Each point is reached from the start by the listed moves, each made once or not at all, plus a little noise. Say if it took an odd or an even number of moves. Then give how often each move was made.

Moves:
(1): [0.244, 0.042, 0.041, 0.060, -0.171, -0.128]
(2): [-0.198, 0.189, -0.105, -0.126, -0.109, -0.192]
(3): [-0.022, 0.181, 0.317, -0.009, 0.119, -0.037]
Start: [-0.058, 0.298, 0.063, -0.095, -0.237, 0.129]
Points:
[0.011, 0.516, -0.005, -0.173, -0.507, -0.192] => even (1, 1, 0)
[0.160, 0.333, 0.139, -0.041, -0.402, -0.026] => odd (1, 0, 0)
[-0.042, 0.336, 0.068, -0.075, -0.255, 0.117] => even (0, 0, 0)
[-0.109, 0.509, 0.379, -0.087, -0.134, 0.042] => odd (0, 0, 1)

Moves:
(1): [0.238, 0.012, -0.103, 0.115, 0.278, 0.143, 0.057, 0.127]
(2): [-0.060, 0.068, 0.172, 0.019, 0.054, 0.083, -0.161, -0.064]
(3): [0.209, -0.149, 0.318, -0.164, 0.064, -0.174, 0.113, -0.019]
(4): [-0.025, 0.142, 0.056, 0.185, 0.002, -0.004, 0.104, -0.157]
(5): [-0.068, -0.092, -0.035, 0.121, 0.175, -0.022, -0.077, -0.010]
(6): [-0.026, -0.228, 0.143, 0.004, -0.051, 0.222, 0.037, 0.069]
Start: [0.034, -0.076, 0.167, 0.156, 0.197, -0.059, -0.079, 0.122]
Points:
[0.343, -0.447, 0.668, 0.231, 0.722, 0.203, -0.079, 0.212] => odd (1, 1, 1, 0, 1, 1)
[0.218, 0.000, 0.231, 0.284, 0.527, 0.195, -0.205, 0.165] => even (1, 1, 0, 0, 0, 0)
[0.239, -0.317, 0.194, 0.271, 0.432, 0.306, -0.003, 0.314] => even (1, 0, 0, 0, 0, 1)

Moves:
(1): [0.261, 0.063, -0.038, 0.067, -0.285, 0.138, 0.204, 0.046, 0.051, 0.104, 0.007]
(2): [-0.153, 0.299, -0.207, 0.269, 0.074, -0.014, -0.119, 0.231, 0.123, 0.218, -0.110]
(3): [0.156, 0.077, 0.056, -0.096, -0.123, -0.082, -0.050, 0.179, -0.029, -0.139, -0.049]
(4): [0.186, 0.053, 0.297, 0.079, 0.012, 0.038, 0.107, -0.007, -0.066, -0.082, 0.191]
(5): [0.032, -0.023, -0.189, -0.019, 0.290, -0.104, 0.128, 0.059, 0.063, 0.013, -0.108]
(6): [-0.013, 0.071, 0.086, -0.203, 0.154, 0.084, -0.068, -0.013, 0.082, 0.143, 0.002]
(7): [-0.213, 0.109, 0.114, -0.083, -0.091, 0.025, 0.342, 0.030, -0.079, -0.059, -0.033]
(8): [-0.099, -0.272, -0.005, 0.019, 0.070, -0.001, -0.049, 0.280, 0.010, 0.063, -0.165]
(9): [0.036, -0.025, 0.098, 0.028, -0.142, -0.078, -0.072, -0.060, 0.317, -0.076, 0.051]
Start: [-0.062, -0.025, 0.106, 0.051, -0.002, -0.165, 0.113, 0.181, -0.134, -0.036, -0.162]
Points:
[-0.135, -0.105, 0.512, -0.122, 0.289, -0.204, 0.501, 0.461, 0.194, -0.036, -0.216] => even (0, 0, 0, 1, 1, 1, 1, 1, 1)
[0.154, 0.165, -0.092, 0.097, 0.036, -0.223, 0.084, 0.896, 0.484, 0.282, -0.529] => odd (1, 1, 1, 0, 1, 1, 0, 1, 1)
[0.153, -0.216, 0.061, -0.050, 0.080, -0.127, 0.253, 0.487, 0.391, 0.206, -0.365] => odd (1, 0, 0, 0, 1, 1, 0, 1, 1)
[-0.345, 0.160, 0.163, 0.182, -0.212, -0.328, 0.157, 0.858, 0.210, -0.038, -0.469] => odd (0, 1, 1, 0, 0, 0, 1, 1, 1)
[-0.021, 0.325, 0.199, 0.410, 0.091, -0.143, 0.097, 0.411, -0.062, 0.090, -0.082] => even (0, 1, 0, 1, 0, 0, 0, 0, 0)
[-0.078, 0.182, 0.706, -0.121, -0.061, -0.089, 0.422, 0.121, 0.124, -0.119, 0.052] => even (0, 0, 0, 1, 0, 1, 1, 0, 1)

Moves:
(1): [0.035, -0.159, 0.175, 0.062, 0.115, 0.203, 0.089, -0.072, 0.065, -0.083, -0.044, -0.114]
(2): [0.022, -0.014, 0.093, 0.140, 0.038, 0.208, -0.082, 0.083, 0.044, 0.162, -0.059, 0.009]
(3): [-0.322, 0.050, 0.039, 0.023, 0.065, 0.193, -0.042, 0.033, 0.023, 0.019, 0.111, 0.126]
(4): [-0.068, -0.067, -0.034, 0.214, 0.028, -0.087, 0.080, 0.101, -0.092, 0.049, 0.012, 0.229]
(5): [-0.139, -0.070, 0.091, 0.214, -0.058, -0.069, -0.172, 0.087, 0.222, 0.065, 0.075, -0.254]
(6): [-0.017, -0.182, 0.034, -0.140, 0.022, 0.036, -0.132, -0.054, -0.163, -0.049, -0.020, -0.125]
(7): [0.035, 0.042, -0.112, 0.101, -0.027, 0.145, 0.095, 0.044, 0.022, -0.100, -0.107, -0.144]
(8): [-0.026, -0.084, 0.119, -0.141, -0.321, -0.138, 0.163, 0.272, 0.090, 0.238, 0.181, -0.135]
(9): [-0.018, -0.218, -0.170, 0.021, -0.064, 0.266, -0.066, -0.209, -0.024, 0.027, 0.145, 0.134]
(10): [-0.128, 0.021, 0.115, 0.028, -0.104, 0.050, 0.069, -0.167, -0.198, 0.229, 0.118, 0.000]
(11): [0.209, -0.045, -0.044, 0.051, -0.047, 0.053, 0.023, 0.010, -0.129, -0.215, 0.286, 0.022]
(12): [0.046, -0.018, -0.232, 0.036, 0.332, -0.040, 0.004, -0.031, -0.128, 0.175, 0.093, -0.060]
Start: [0.212, 0.015, -0.171, -0.034, 0.032, -0.115, 0.065, -0.104, 0.025, 0.153, 0.182, 0.145]
Points:
[-0.067, -0.218, 0.043, 0.289, 0.028, 0.308, -0.029, -0.106, -0.488, 0.358, 0.627, 0.399] => even (0, 1, 1, 1, 0, 1, 0, 0, 0, 1, 1, 0)
[-0.140, -0.325, -0.263, -0.131, 0.061, 0.385, -0.186, -0.332, -0.156, 0.143, 0.428, 0.286] => odd (0, 0, 1, 0, 0, 1, 0, 0, 1, 0, 0, 0)
[-0.147, -0.269, -0.348, 0.235, 0.373, 0.686, 0.217, -0.507, -0.233, 0.418, 0.501, 0.076] => even (1, 0, 1, 0, 0, 0, 1, 0, 1, 1, 0, 1)
[-0.230, -0.193, -0.106, -0.241, 0.023, -0.010, 0.112, -0.054, -0.345, 0.779, 0.663, -0.061] => odd (0, 0, 1, 0, 0, 1, 0, 1, 0, 1, 0, 1)
[0.077, -0.192, 0.161, 0.404, 0.102, 0.273, 0.229, -0.146, -0.169, 0.517, 0.208, 0.254] => even (1, 1, 0, 1, 0, 0, 0, 0, 0, 1, 0, 0)
[-0.174, -0.569, -0.116, 0.147, 0.189, 0.495, -0.022, -0.313, -0.167, 0.122, 0.390, 0.391] => odd (1, 0, 1, 1, 0, 1, 0, 0, 1, 0, 0, 0)
[0.016, -0.309, -0.187, 0.253, 0.044, 0.287, -0.078, 0.353, 0.015, 0.447, 0.743, -0.412] => even (0, 1, 1, 0, 1, 1, 1, 1, 0, 0, 1, 1)
